Rows are points. The ring and each string are closed loops that go straight from each point to the next, and from the last back to the first. Before rounding, they use only three directions, however many columns there are. How many times does the string pass through the ring? Passing back the other way cancels.

Ring (10 x 3):
[[  7  17   9]
 [ 10  19  -6]
 [  2  10 -23]
 [ -6   0 -27]
 [-17 -14 -23]
 [-28 -23  -8]
 [-34 -24   5]
 [-32 -17  22]
 [-23  -7  27]
 [ -6   7  23]]
String (28 x 3):
[[ -9   3 -10]
 [ 13   7 -17]
 [ 16  16 -33]
 [ -3  16 -39]
 [-17   7 -28]
 [-13  -1 -12]
 [-22  -4 -26]
 [-23 -14 -36]
 [-20 -23 -30]
 [-46 -23 -17]
 [-35 -17  -6]
 [-20 -12   0]
 [-20 -24   5]
 [-42 -35  14]
 [-60 -27  14]
 [-43 -18  10]
 [-17 -11   4]
 [-13 -21   8]
 [-39 -35   8]
 [-55 -34  -1]
 [-35 -13  -4]
 [-14  -7  -3]
 [-10  -9  -9]
 [-22  -6 -11]
 [-26  -4 -36]
 [ -5   3 -42]
 [ -7   9 -35]
 [-13   7 -19]]
Times through: 3
String (33 x 3):
[[-22   9  11]
 [-12  18  12]
 [-10   7   3]
 [ -1   5   0]
 [ 18  10  -4]
 [ 24  26 -16]
 [ 15  30 -26]
 [-15  15 -18]
 [ -9   5  -9]
 [  0   3  -8]
 [ 26  13 -21]
 [ 15  21 -28]
 [  8  27 -27]
 [-17  12 -10]
 [-11   7  -4]
 [  5   3  -1]
 [ 28  21   4]
 [ 21  28  15]
 [ -5  22  21]
 [-23   8  14]
 [-16   0   5]
 [  4  -2  13]
 [ -3  -3  31]
 [-14  -7  39]
 [ -4  -8  24]
 [-11  -5   9]
 [ -8 -11  28]
 [-22 -12  41]
 [-39  -7  38]
 [-37  -2  22]
 [-22  -1  13]
 [ -1   0  12]
 [-13   3  11]]
Times through: 4

Ring (10 x 9):
[[ -2  -8  11  -8  12 -41   7 -53  -1]
 [ 13 -10   3  -6  22 -30   9 -55  -8]
 [ 29 -11 -13 -10  18 -11   6 -52 -12]
 [ 36  -9 -29 -20   0   9  -4 -47 -12]
 [ 35  -8 -36 -26 -19  17  -8 -42  -7]
 [ 31 -10 -34 -25 -31  11  -2 -40   1]
 [ 23 -14 -23 -19 -35  -7  12 -39  12]
 [ 11 -16  -7 -12 -29 -29  22 -42  19]
 [ -2 -13   6  -9 -19 -42  19 -46  17]
 [ -8  -9  13  -9  -4 -45  11 -50   8]]
String (24 x 9):
[[-17  -2  20 -11  15 -47  -4 -55  -5]
 [ -1  -4   8 -11  19 -34  -3 -55  -9]
 [ 17 -11   9   2  44 -37  16 -60 -13]
 [ 26 -14  -6  -5  16 -22  17 -52  -4]
 [ 21 -12 -11 -11   0 -17  11 -48   0]
 [ 24  -6 -20 -20   2   0  -8 -48 -12]
 [ 43  -7 -33 -20  13  17 -10 -50 -22]
 [ 45 -14 -27 -11  13   4  10 -50 -12]
 [ 31 -13 -17 -11   4  -9  12 -49  -4]
 [ 45 -14 -22  -7  23  -1  12 -52 -14]
 [ 39 -14 -15  -5  29 -10  13 -54 -14]
 [ 25 -14  -7  -6  13 -22  17 -51  -3]
 [ 15 -10  -9 -14  -3 -18   5 -48  -1]
 [ -3  -3  10 -11  21 -35  -5 -56 -11]
 [-17  -3  21 -10  17 -49  -3 -56  -5]
 [ -2 -13  16  -2   7 -51  22 -52   9]
 [ 14 -12  -6 -11  -6 -24  12 -47   4]
 [ -7  -8   6 -15 -15 -37   5 -47   9]
 [-15  -8  11 -14 -22 -45   8 -46  15]
 [-10 -14  15  -6 -19 -55  24 -46  22]
 [ 11 -15   1  -6  -7 -36  24 -48  12]
 [  6 -10  -3 -14 -10 -27   8 -47   5]
 [-17  -4  12 -16 -11 -43  -1 -49   6]
 [-25  -3  23 -12   3 -54  -2 -53   3]]
Times through: 4
String (25 x 9):
[[ 29 -14 -14 -10   4 -13  14 -49  -2]
 [ 21  -9 -16 -17  -7  -9   2 -47  -3]
 [ 32  -2 -43 -35 -20  31 -28 -42 -18]
 [ 39  -3 -51 -37 -29  38 -26 -39 -15]
 [ 40 -10 -41 -26 -25  21  -4 -40  -5]
 [ 26 -12 -20 -16 -13  -7   8 -45   1]
 [ 22  -7 -24 -24 -19   2  -6 -43  -3]
 [ 32  -4 -42 -34 -28  27 -20 -40 -11]
 [ 45  -4 -55 -38 -25  44 -27 -40 -19]
 [ 43 -14 -29 -14  -1   6  10 -46  -6]
 [ 20 -10 -14 -15  -6 -12   5 -47  -2]
 [ 25  -6 -19 -19   6  -1  -7 -50 -14]
 [ 25  -8  -9 -10  27 -12   0 -55 -17]
 [ 13  -7   2  -8  32 -26   1 -57 -16]
 [  6  -5  -4 -17   3 -20  -5 -50  -7]
 [ 12 -11  -2 -10   2 -27  10 -50   1]
 [ -3  -4   4 -15   3 -30  -4 -51  -4]
 [-22   0  21 -14  12 -48  -8 -55  -5]
 [-13  -7  23  -5  16 -54   9 -55   1]
 [-10  -8  24  -2  21 -57  13 -56   1]
 [-13  -2  17 -12  17 -43  -5 -55  -7]
 [  7  -7  -2 -14   3 -24   1 -50  -4]
 [ 16 -11  -7 -11   0 -22  10 -49   0]
 [ 27 -15  -2   0  25 -28  22 -54  -4]
 [ 37 -13 -13  -5  30 -11  13 -55 -14]]
Times through: 2
